Each wall is flat, endless, passes through zero and stands at right angles to its row. A trip goes straight from one point to another. Which walls does it cross, in order?

Walls:
(1): [-0.9  2.2]
(2): [3.3 8.5]
(3): [ 1.1 -1.8]
(4): [-3.4  3.2]
(5): [ 4.1 -0.7]
Trips:
[-4.6  4.2] to [6.8 6.4] -> 5, 4
[ 3.3 -2.0] to [ 0.6 -4.4] -> none
[1.4 4.7] to [-0.3  3.6] -> 5
[ 1.7 -4.7] to [-4.6 -3.9] -> 5, 4
[-1.7  1.7] to [7.9 2.9] -> 5, 4, 3, 1
[-0.3 -6.7] to [-0.7 -0.1] -> 5, 4, 3, 1
[-1.4 -3.6] to [-5.2  5.2] -> 4, 3, 1, 2

Walls:
(1): [ 0.0  8.3  4.5  2.6 -4.2  4.6 -1.4  0.1 -4.4  3.9 -1.5]
(2): [ 10.1  -2.8  -5.8 -12.0   0.9  -4.4   1.0   3.5  -3.6  -0.5  -4.8]
(3): [-1.2 -1.7 -2.7 -9.3 -1.9 -0.8  0.6 -2.7 -3.5 -2.1 -2.0]
(4): [  5.4  -2.5   1.8   1.6  -0.8  -2.3  -7.4  -0.2   1.1 -11.2   0.1]
(5): [-0.9 -0.2  3.6  2.0 -2.7  0.5 -8.2 -5.5  2.2  1.9  0.7]
(6): [-8.1  7.2  2.0  0.7  2.6  1.4  2.9  0.3 -7.5 -3.2 -4.1]
(7): [-0.5  0.7 -2.2 -0.8 -4.2  3.9 -0.1  1.5 -8.7 -0.9  3.6]
(8): [-2.0 -1.6  0.0  0.5  0.8  1.7  6.7  1.1  0.9  2.7 -1.5]
(9): [ 2.0 -0.1  4.3  2.4  2.8 -1.3 -5.5 -3.2  4.6 -2.4 -6.8]
(10): [-3.3 -1.3  1.8 -1.6 -0.9 -7.1  0.3  5.8  5.0 -0.5  3.1]
Trips:
[-1.7 -0.8 -1.0  2.7  1.3  1.1  0.9  1.7 -3.5  3.1 -1.1] to [-4.3  0.1  4.0  4.1 -0.7  4.2 -4.4 -1.0 -2.2  5.8  3.2] -> 5, 8
[ -3.0   2.5  -1.3  -2.1  -3.8  -1.4  -2.1   3.7   1.2 -10.0  -2.7] to [-1.1 -6.2  4.5  4.4  0.9 -1.4 -3.5  4.8 -8.1 -9.0  0.2] -> 2, 3
[-6.6 -0.8 -0.8  2.7  2.2  3.4  8.8  3.0  0.7  3.5 -1.2] to [ 4.1  2.8  3.3  6.4  2.6 -3.7  3.1 -1.3  1.1 -1.9 -5.9] -> 10, 9, 4

Walls:
(1): [-3.0  7.8  2.0 -1.0 -3.6  1.5  1.8  7.6 -2.3 -7.4 -2.9 -0.6  2.2 -3.7
  1.4 -0.3 -3.6  1.2 -1.4 -3.1 -5.8 -5.0  2.0 -5.3 -1.5 -4.4 -4.9  0.1
 -0.4  7.9 -7.6  7.6]
(2): [ 0.5  0.5 -9.5  3.9  2.4  4.0  3.5 -2.0  3.2  0.1 -2.8  6.5  1.9  3.6
 -2.0  6.1 -3.0  1.9 12.2 -2.8 -0.8  0.1 -0.7  6.9  0.7  0.0 -8.1 -0.9
  0.6  0.2  5.6 -1.4]
(3): [ -1.5   5.1  -0.1   1.9   3.2   2.5  -1.2   3.1   4.5  -5.1  -4.5   5.7
   1.5  -2.2   1.8  -1.4   0.5   0.2  -2.5  -4.8   4.3  -5.1  12.2  -1.2
   0.2  -3.3   2.0 -10.5  -2.1   0.8  -1.1   5.9]
(4): [ 1.6 -6.4 -2.3  3.9 -3.3  1.9 -3.5 -0.3  3.2 -2.5  5.6  2.7  2.6 -2.6
  4.0  0.3  2.0  3.4  0.4  1.0  1.4  0.4  3.1 -3.9 -2.9  0.7  2.6  1.4
  1.6  0.6  8.3 -5.8]
(5): [ 1.4 -3.1 -5.9  0.4 -2.2  3.9  0.2 -3.6  1.8 -5.1  1.4 -1.8  0.5 -0.3
 -9.6 -0.2 -7.3 -4.2  2.8  5.5  5.2 -1.7  1.9  5.2  0.7  5.2 -1.9 -7.5
  4.2 -0.4 -1.7  1.0]
(6): [ -6.6  -3.8   3.5   9.4  -7.1  -2.8   3.2  -3.0   2.4   0.6  -4.6  -3.1
   1.6   1.9   1.3 -10.3  -3.7  -2.5   4.4  -1.2  -0.4  -0.3   1.2  -2.1
  -3.4  -2.7  -0.2   7.7   2.1   4.9   1.8  -2.1]
Trips:
[-2.9 -4.7  5.8 -0.3 -1.3 -3.6 -1.6 -3.4 -8.0 -2.3 -0.4  1.4  2.7  3.1
  1.7  1.7 -3.1  2.6 -1.9  1.2 -3.6  3.0  1.0  4.5 -2.1  4.1 -1.2 -3.2
  0.6 -0.9 -4.8 -7.3] to [-2.1  3.2  0.9 -2.4 -5.5  0.2  2.5  0.4 -0.3 -2.6  7.3 -0.1 -2.5 -0.3
  1.1  2.0 -1.6 -8.1 -1.1  6.5  0.0  0.5 -3.6  0.6 -1.4 -4.6  5.3  3.1
  3.3 -7.8  4.6  3.4] -> 4, 6
[ 3.5 -3.7  4.2  3.5 14.0  0.1  5.9 -4.0  5.9 -3.2 -1.3 -2.3 -0.9 -0.3
 -2.9  4.1 -0.6  3.7  5.6 -0.2 -5.0  6.5 -6.1  0.9 -4.3  6.8  4.2  5.6
  3.9 -2.8  0.9 -1.7] to [-3.7 -1.3  4.7  1.2 -1.0  2.7 -0.1 -4.6 -1.7  6.4  0.6  0.5  1.7 -3.6
 -5.3 -7.3  3.8 -5.1 -0.2 -0.1 -0.5 -6.2  0.8  6.2  8.1 -2.8  4.9  4.1
 -1.3 -7.6  4.8 -2.7] -> 6, 4, 2
[ 2.4 -0.9  0.3  1.5 -1.2 -0.1 -1.5  4.5 -3.4  1.1  7.1  4.3 -3.7  5.2
  1.6 -0.3 -1.6  0.1  6.3 -2.6 -1.0 -6.0  1.6 -4.3  0.0  1.7 -1.9  3.8
  6.8 -4.6  2.4 -3.9] to [-0.9 -0.4 -0.2  6.2  0.8 -6.3 -4.8 -4.6 -2.9  4.9  2.5 -7.5  0.6  5.0
 -2.9 -0.2  2.6 -2.8 -3.8  2.9 -0.4 -5.9 -3.0  2.8  1.4 -0.7  0.5 -1.6
 -3.3 -0.7  4.8 -0.5] -> 2, 5, 4
[ 6.9  2.3 11.7 -3.0  7.1 -6.5 -4.7 -1.2 -5.6  2.3  0.2 -4.8 -6.0  4.5
  2.6  0.3  1.0  2.5 -0.4  0.6  8.8 -2.3 -1.8  5.5 -0.1  8.7  0.0  3.3
 -3.7  4.2 -9.7  2.9] to [ 7.0  5.8 -2.5  1.7  4.3  5.2  1.6 -8.1  4.9 -3.7 -1.9 -6.4 -3.1  0.6
  0.1  3.7  1.5  2.2 -8.6 -0.1  4.2 -2.6  2.9  1.0  1.3 -6.5 -4.2  5.2
 -2.2  3.8  1.5 -0.5] -> 3, 1, 2
